Each row is a point. Each copy is the shape, with its points in the same order, turned, moved and blurred by noise. Is it also mirrored, or only turned?
In the rows, zero is written as 128.

Shape (8 x 3):
[[140 204 139]
 [124 128 154]
 [ 84 119  97]
 [155  78 101]
 [ 97 105  87]
 [170 147 155]
 [128 176 109]
 [119 122 133]]
Copy 1 (8 x 3):
[[127 108  40]
 [119 111 120]
 [ 87 169 123]
 [163 168 154]
 [102 179 132]
 [161 102  97]
 [120 143  60]
 [113 137 113]]
Copy 1 is: mirrored
Copy 2 (8 x 3):
[[ 88 132 195]
 [137 154 137]
 [ 90 149  89]
 [153  95  85]
 [ 97 132  78]
 [150 116 170]
 [ 84 122 154]
 [130 144 121]]
Copy 2 is: mirrored
Copy 3 (8 x 3):
[[128 212 132]
 [113 136 150]
 [ 68 127  97]
 [140  85  94]
 [ 79 113  85]
 [159 156 146]
 [111 184 102]
 [107 131 129]]
Copy 3 is: only turned

Shape (12 x 6):
[[ 68 135 123 125  74  96]
 [ 82 137 189 154 138 176]
 [114 141  93 180 137  45]
 [135 121 131  83  99 118]
 [135 128 113 146 166 139]
 [105 187 121 121 127 115]
 [ 88  85 158 121 133 138]
 [144 111 122 166  53 145]
 [140 131 124 133 126 204]
 [136 152 119 107 155 117]
 [111 141 186 170 163 176]
 [157 143 108 101 101 113]]
Copy 1 (12 x 6):
[[ 53  96 103 120  82 111]
 [ 64 135 182 140 145 174]
 [100 123 106 155 130  33]
 [128  85 101 104 105 145]
 [128 150 137 114 157 114]
 [ 83 127  80 146 144 133]
 [ 87  97 170  90 126 136]
 [126 144 142 138  44 130]
 [130 174 143 105 124 182]
 [128 119  98 122 161 127]
 [ 92 149 188 155 165 166]
 [146 110  80 123 105 132]]
Copy 1 is: mirrored
Copy 2 (12 x 6):
[[ 97 169  95 124  71  81]
 [101 150 197 153 126 165]
 [121 177  70 174 157  60]
 [162 130 114  91  90 102]
 [150 140 113 145 164 145]
 [138 204 120 109 127 107]
 [106  93 160 126 123 127]
 [162 130 106 172  66 143]
 [159 140 138 130 126 201]
 [160 166 120 101 150 116]
 [127 164 187 157 146 168]
 [183 156 108 105 104 108]]
Copy 2 is: only turned
Copy 3 (12 x 6):
[[ 91 147 137 114  77  91]
 [ 86 126 203 142 131 182]
 [138 150 115 172 144  46]
 [148 125 133  73 114 122]
 [145 124 121 146 168 147]
 [115 188 148 109 141 121]
 [ 97  82 159 117 123 138]
 [164 126 136 151  50 138]
 [143 135 140 131 119 207]
 [141 146 133 104 168 126]
 [114 134 198 166 152 185]
 [176 150 120  92 116 119]]
Copy 3 is: only turned
Copy 4 (12 x 6):
[[ 73 114 133 192  97  98]
 [ 72 153 171 100 136 156]
 [125 142  94 149 135  28]
 [147 102 138 187 127 140]
 [136 139 106 111 170 120]
 [113 174 122 183 160 113]
 [ 95  87 154 123 139 136]
 [134 132 119 139  56 132]
 [134 144 111 121 132 193]
 [151 140 123 164 174 121]
 [ 98 164 161  82 152 145]
 [165 129 116 185 122 123]]
Copy 4 is: mirrored

Shape (12 x 8):
[[ 74 175  69  79 142 179 105 141]
 [ 94 136 199 112  39 171  81 135]
 [149 105 134  51 124  94 114 132]
 [130 161 116 117 140  85 121  94]
 [ 81 135  91 131 133 143 171 131]
 [120  96 138 149 118 135  97 106]
 [167  92  73 140 155 161 138  72]
 [141 188 101 124  83 106 108 129]
 [135 147 158 129 162 140  95 145]
 [ 97 168  99 126  57 117 163 108]
 [160 157 131 134 176 123 163 120]
 [150 104  91 120 132 155 115 138]]
Copy 1 (12 x 8):
[[ 86 130  57 120 143 160 192 171]
 [ 66  67 181 144  62 156 134 158]
 [168  97 124  82 112  87 136 147]
 [156 143  99 162 123  94 141 115]
 [ 74 171  97 121 156 118 128 123]
 [112  88 126 154 143 121  99 116]
 [144 120  73 118 171 153  94  56]
 [136 152  92 163  68 132 122 150]
 [149 119 146 155 158 150 137 161]
 [ 72 169  97 142  67 112 122 114]
 [165 178 134 139 161 140 133 106]
 [132 115  93 108 150 153  97 130]]
Copy 1 is: mirrored
Copy 2 (12 x 8):
[[ 87 144  68  75 164 196 127 167]
 [100 137 201  66  62 168  90 185]
 [146 132 135  51 160  93 125 120]
 [113 179 113 125 148 102 125 113]
 [ 93 144  93 122 127 149 192 155]
 [105 112 134 128  93 124 114 121]
 [158 108  93 155 130 157 157  67]
 [129 201  91 109 102 125 104 159]
 [124 125 145 132 159 128  95 160]
 [109 202 107  88  79 146 175 147]
 [148 165 131 159 173 121 155 139]
 [152 103  90 113 123 149 131 135]]
Copy 2 is: only turned

Shape (16 x 11):
[[139 105 128 117 106 136 168 152 110 158 130]
 [117 135  94  99 122 133 153 147 109  71  98]
 [128 140 157 174 129 106 193 138 115 109 115]
 [ 82 102 126 153 112 120 111 198 154  88 156]
 [132 131 108 162 124 152 112 134 130 109  97]
 [125 114 136  98 102 100  80 130 157 105 102]
 [104 178 104 126 129 120 177 108 155 128 120]
 [115  95 129  66 166 160 131 136 182  39  76]
 [108 166 137 126  96 150 124  92 105 128 177]
 [138 138 124 161  78  95 137 138 188 123 115]
 [114 123  93  80  88 103 143 127 135 136 132]
 [192  64  66 189  84 119 121 125  53 175 143]
 [119 172  73 131 192 200 131 162 128 160 153]
 [180 103  88 175 125 153 111 109  87 107 188]
 [163 130  99 125 161 105 119 175 128 132 124]
 [130  84 109 152 166 103 139 123 123 133  98]]
Copy 1 (16 x 11):
[[132 115 104 106 110 135 163 166 105 136 128]
 [109 128  95 108 111 117 128 149 105  49  79]
 [133 150 152 165 120 103 175 157 100  93 128]
 [ 90  91 132 150  95 116  90 207 149  77 147]
 [149 121 108 164 113 149 104 154 113  87  93]
 [130 123 138 102  83 116  76 151 154 112  76]
 [109 173  90 152 119 118 159 126 155  93 105]
 [102  97 154  88 144 156 120 148 171  29  39]
 [111 163 107 128  85 157 105 102 113 106 162]
 [154 140 127 161  57 109 131 171 172 108 106]
 [107 125  81  93  81 107 129 136 143 121 104]
 [209  54  63 148  87 117 124 133  55 156 152]
 [119 145  40 147 193 185 117 165 143  92 144]
 [191  84  89 143 112 147 102 109  97  81 179]
 [166 122  92 117 155 102 109 182 137 103 117]
 [147  84 122 153 151 104 131 137 121 121  92]]
Copy 1 is: only turned
Copy 2 (16 x 11):
[[137  95 143 114 120 127 156 151 143 150 131]
 [109 144 120 106 114 108 164 148 161  67  99]
 [135 146 146 171 116 113 182 172 110 105 159]
 [ 75 106 144 112  94 117 100 203 158  79 172]
 [123 139 118 145 110 158 107 163 146  94 110]
 [132 145 138  69  60 127  95 171 117  95 113]
 [108 187  99 118 113 135 175 154 135 125 153]
 [122 154 140  37 116 181 154 168 135  15 108]
 [111 148 119 134  96 126 110  82 137 126 173]
 [137 149 115 130  45 134 136 204 140 127 157]
 [112 129 104  67  83 102 147 144 144 137 129]
 [176  42  76 176 123  97  93 151 133 167  94]
 [111 168 110 115 202 169 107 147 195 136 148]
 [172  80  79 158 133 125  80 122 151  94 157]
 [158 144 125 104 143 108 109 198 158 117 126]
 [139 124 112 118 144 132 130 195  85 107 109]]
Copy 2 is: mirrored

Shape (17 x 12):
[[ 96 113 155 157 144 109 155 130 148 140  58 137]
 [101 123 142  56 149 145 132 139 127 135 116 126]
 [118 102 151 153 146 123 135  95 129 140 121  90]
 [100 132 129 163 143 125 145 114 140 130 137 120]
 [106 191  83 123 152 122 124 129  79 112  77  85]
 [162 110 154 159 160 126 116 153 110 144 133 101]
 [ 90 116  98 120  89 134 135  99 144 145 120 128]
 [118 147 149 112 146 144 150 113 145 143 133  94]
 [121 119  94 139  57 140 126 100 148 124 102 132]
 [164 128 151 135 101 128 159 124  67 133 114 133]
 [ 99 131 104 119 135 139 138 125 138 104 136 106]
 [202 139 153  35 136  91 114 109 104 145 131 148]
 [106 187 149 157 159 140  97 154  75 135 127 118]
 [ 90 151 123 156 160 141 131 106 138  69 104 112]
 [108 138  58 140 140 106 141 112 140 103 136  99]
 [152 126 147 160 134 143 166 114 155 120 109 124]
 [105 117 117 151  59  59 106 144 149 125 130 102]]
Copy 1 (17 x 12):
[[117 152 192 152 139 108 175  89 153 117  72 158]
 [156 105 168  78 137 138 143 133 140 131 114 165]
 [136 126 168 148 165 141 173  70 129 137 120 103]
 [115 144 142 153 138 130 163  76 124 120 143 128]
 [118 162 133  87 142 117 111 107  69 101  61  95]
 [170 124 178 177 164 132 125 100 101 137 122 115]
 [114 134 103 123 116 148 162 109 152 148 115 133]
 [165 140 161 107 133 152 161  81 127 119 137 120]
 [109 158  82 150 115 162 163 132 166 142 103 113]
 [158 173 144 153 161 134 181 165  91 155 112 114]
 [121 119 124 119 131 138 145 110 127 103 133 117]
 [229 164 136  80 200 107 121 169 149 169 132 143]
 [129 167 193 130 129 146  97 108  52 122 121 122]
 [ 88 149 152 126 149 150 141  86 126  67 130 116]
 [115 127  84 130 133  97 135  88 122  95 128 104]
 [165 155 155 175 145 142 176 102 147  91 120 117]
 [105 130 131 156  93  81 129 123 166 173 126  73]]
Copy 1 is: mirrored
Copy 2 (17 x 12):
[[ 84 121 160 178 151 112 174 124 151 148  71 142]
 [ 75 126 134  59 148 122 143 126 135 136  93 126]
 [106 109 142 149 140 128 155  65 132 128 107  93]
 [ 95 138 132 161 137 121 164  97 136 114 133 112]
 [ 98 180  63 129 172  79 155 117 109 126  71  76]
 [136 106 153 145 183 115 141 103  93 139 133 104]
 [ 78 118  93 137  89 133 139 111 152 140 106 110]
 [107 152 146 111 136 127 158  98 137 141 115  90]
 [115 118  82 161  76 145 120 124 142 131  88 117]
 [139 120 120 129 110 102 155  99  59 148  92 132]
 [ 94 128 108 116 138 131 154 127 139 100 120  97]
 [173 115 123  39 136  74 118  85 126 164 113 165]
 [ 90 182 130 147 184  96 119 108  68 120 124 107]
 [ 99 162 114 155 159 130 165 108 143  67  93 107]
 [103 125  61 143 135  98 171 116 158 103 138  88]
 [150 134 151 160 126 142 178 110 134 131 108 117]
 [ 96  91 121 176  87  59  98 130 146 116 120  89]]
Copy 2 is: only turned
Copy 3 (17 x 12):
[[120  85 148 160 134  90 152 133 151 157  55 134]
 [ 94 110 148  65 136 127 144 135 145 135 117 126]
 [140  91 125 150 136 114 135  89 141 143 109  86]
 [106 109 122 172 145 114 141 111 152 126 120 110]
 [ 93 156  94 119 105 106 163 138 100  78  65  88]
 [159 104 125 147 153 111  91 143 116 133 120  91]
 [ 99 114 100 139  91 134 148  98 174 145 115 142]
 [115 132 135 124 155 135 154 117 153 146 116  88]
 [136 125  93 149  77 143 143 105 188 127 100 159]
 [177 143 147 139  95 109 141 129 102 134 128 133]
 [100 107 110 129 128 133 156 126 160 101 127 107]
 [173 164 119  32 149  77 128 120 135 149 146 140]
 [ 91 160 149 149 143 109  91 131  95  90  93  95]
 [105 103 127 157 152 118 168 109 153  65  81 110]
 [ 97 109  58 151 122 108 167 128 156  95 128 104]
 [165 114 128 166 155 134 161 126 157 139 104 125]
 [123 119  98 160  67  71 102 130 213 126 119 106]]
Copy 3 is: only turned
Copy 4 (17 x 12):
[[101 129 155 163 117 125 173  92 152 144  55 131]
 [ 85 139 135  70 127 164 145 114 140 163 111 115]
 [131 116 162 151 130 142 157  66 122 147 122  96]
 [123 141 134 161 120 140 163  75 135 140 138 136]
 [108 163  65 120 157 131 156  88  75 105  96  99]
 [150 123 163 147 144 114 144 133 105 147 137 100]
 [ 83 118 114 129  74 141 135  60 146 130 129 117]
 [122 158 141 117 122 154 172  85 144 149 137  89]
 [ 97 108 116 141  60 134 116  75 151  87 118 112]
 [121 118 168 103 100  99 177 112  88  91 125 116]
 [112 128 103 127 126 168 151  90 142 127 141 123]
 [153 134 163   7 123  87 119 102 132 131 121 100]
 [125 196 127 142 134 134 142 122  60 139 127 129]
 [119 155 119 160 157 181 150  74 131 101 107 138]
 [125 116  66 145 141 137 147  65 143 114 146 122]
 [131 137 167 152 121 127 174 102 164 103 120 108]
 [170  90  91 149  50 130 120  88 128 142 103 135]]
Copy 4 is: mirrored

Shape (18 x 12):
[[ 81 111 134 111 111 154  98 141 126 129 135 132]
 [ 99 120  89 165 174 154 147  80  91 162 172 136]
 [151 157  98 115 127 143 150 154 136 152 166  85]
 [171  98 146  76 152  72  63 163 105  77 145  71]
 [109 127 150 128 107 101 100  79 167 129 104  76]
 [167 169 148  96 154 114 120 119 169 156  90 133]
 [102  69 151 160 166 155 124 123 142 165 155 102]
 [144 155 170 126  93  99  73 106 110 146 126  83]
 [146 163  98 148 166 149  60 126 105 111 100  74]
 [ 93 152 181 151 115  71  96 126 114  79 121 134]
 [100 158  88 155  93 101 111 159 130 154 126 102]
 [124 124 186 114  79  98  54  74 163  98 124 102]
 [120 154 164 168  82 160  65 118 128 141 109  96]
 [101  85 175 146 103 149 151 160 170  68 131 106]
 [108 151 157  77 143 161 109 168 175 153 119  66]
 [ 76 111  95 100 122  83 122  78  95 107 165  96]
 [144 100 169  80 116 135 153  88 110 102 119 126]
 [144 137 166 165  86  98 135  92  81 121  93 135]]
Copy 1 (18 x 12):
[[134 145 155 173 128 149 156 124  84 100 142 132]
 [112  80 138 167 195 150 155 136 155 109 161  77]
 [ 75 143 125 148 121 175 186 151 137 168 147  77]
 [135 207 205  68 129 144 132 138  96 192 131 129]
 [128  94 193 134  71 150 105 150  99 127 173 119]
 [119 112 103 142  94 169 121 193 111 173 136 146]
 [147  96 160 140 153 112 171 176  98 106 144  61]
 [131 140 182 116  79 192 148 161 137 127 180 147]
 [117 169 194 180 124 158 101 184 179 171 161 114]
 [171 112 190 126  85 150 128 109 146 117 124 170]
 [113 127 149 177  92 116 180 116 151 153 183 129]
 [120 124 217  97  58 155 103 153  94  95 162 165]
 [129 164 176 156  79 164 152 184 156  80 172 125]
 [143 145 154 138  74 107 123 117  90  87  86  77]
 [117 147 158 183  80 175 172 184  58 163 120  90]
 [110 101 192 127 167 158 127  68 113 149 181 117]
 [137 135 114  99 121 178  89 118  81 113 149 107]
 [177 121 121 115  97 167 112 120 166  97 181 139]]
Copy 1 is: only turned
Copy 2 (18 x 12):
[[137 147 131 125 154 128 123 127  99 112  88 171]
 [145  98 163 132  95  59  82 133  73 160 111 125]
 [135 153 158 133 146  92  83 146 142 106 181 135]
 [147 143 121  59 239  84 118  80 173  87 109 109]
 [ 68 125 120 152 178 122 148 101 139 152 114 123]
 [125 132 176 107 168 125 159 116 168 178 171 153]
 [156  64 139 162 142 112 101  97 108 116 107 148]
 [ 98 152 144 116 169 148 116 116 170 142  97  88]
 [165 165 142 147 208  72 103 135 147 183 104 106]
 [121 178 120 110 129 104 174  70 156 133  67 116]
 [111 171 107 143 123  93  97 151 170 135 113 158]
 [ 73 156 110 116 196 166 150  63 129 146  93 110]
 [133 166 124 170 160 169 118 126 142 159  88 108]
 [155 139  87 164 153 125 177  81 105  69 132 147]
 [130 145 185 168 207 130 130 126 154  98 141 181]
 [ 68 136 128  93 149  50 113 118  92 109  86 121]
 [123 115 145  84 165 126 181 123  89 110 138 103]
 [125 137 111 102 108 130 173 136 146 155 102  71]]
Copy 2 is: only turned
Copy 3 (18 x 12):
[[115  88 115 111 103 130 106 135 126 138 103  77]
 [162  53 187 102 110 181 151 121 136  78  95 109]
 [120 114 164 142  82 167 145 161 153 129 149 148]
 [106  83 130 108 144  48 134 153  96 175 186 174]
 [163 109  93 138 160  95 133 150 178 128 109 127]
 [151 137 128 173 182 161 108 138 130 147 137 137]
 [124  70 191 124 134 111 127 145 153 125  66  99]
 [138 125 110 141 129  93 169 100 152 156 149 115]
 [128  84 151 145 157 110 147 145 165  90 209  90]
 [108 109  81  91 162  94 127  81 133 107 120 152]
 [100  76 101 171  87 140 136 120 150 105 132 124]
 [159 135  70 100 159  57 118 110 171 166 124 128]
 [126 131 123 135 121  94 128 100 187 123 135  67]
 [ 82 146 133  99 107  75  76 159 157  96  77 135]
 [ 92 130 134 151 140 144 121 198 153 178 123  97]
 [157  59  90  70 103 123 169 154 119 104 122 146]
 [168 168 141  94 132 103 127 151  93 136 106 138]
 [144 156 117 142 132  88 157  65 116  78 110 127]]
Copy 3 is: only turned
Copy 4 (18 x 12):
[[107 128 127 121 115 149 101 155 110 111 142 161]
 [ 96 134 204 144 126 166 131  95 167 101 183 124]
 [149 132 137 162  83 160 166 146 152 135 114  98]
 [109 156  87 196 168 100 182 189  54 130 139 121]
 [117  64  98 122 140  85 132 110 103  99 114 113]
 [174 119 128  81 142 114 161 128 114 153 114  91]
 [110  87 191 156 134 141  95 155 108 108 154 104]
 [140 105  77 161 122  98 124  93  89 138 151 115]
 [ 72 126  63 138 160 163 154 127 131 139 149  79]
 [ 89 169  92 128 136  62  97 107  87 108 120 129]
 [ 88 123 103 128  69 107 133 134 153 153 129 129]
 [146  94  59 137 159  76 109 127  79  77 143 132]
 [129  97  70 135 123 139  69 109 121 137 151 106]
 [121 129 132 152 138 114  57 191 117  86  57 125]
 [133  94 115 118  87 172 136 166  70 125  91  95]
 [ 81 129 140 162 119 105 174 107 116  67 145 178]
 [172 133 139 151 181 127 127 119  95 104 101 169]
 [130 138 114 153 159  79  95  68 132 152 120 146]]
Copy 4 is: only turned
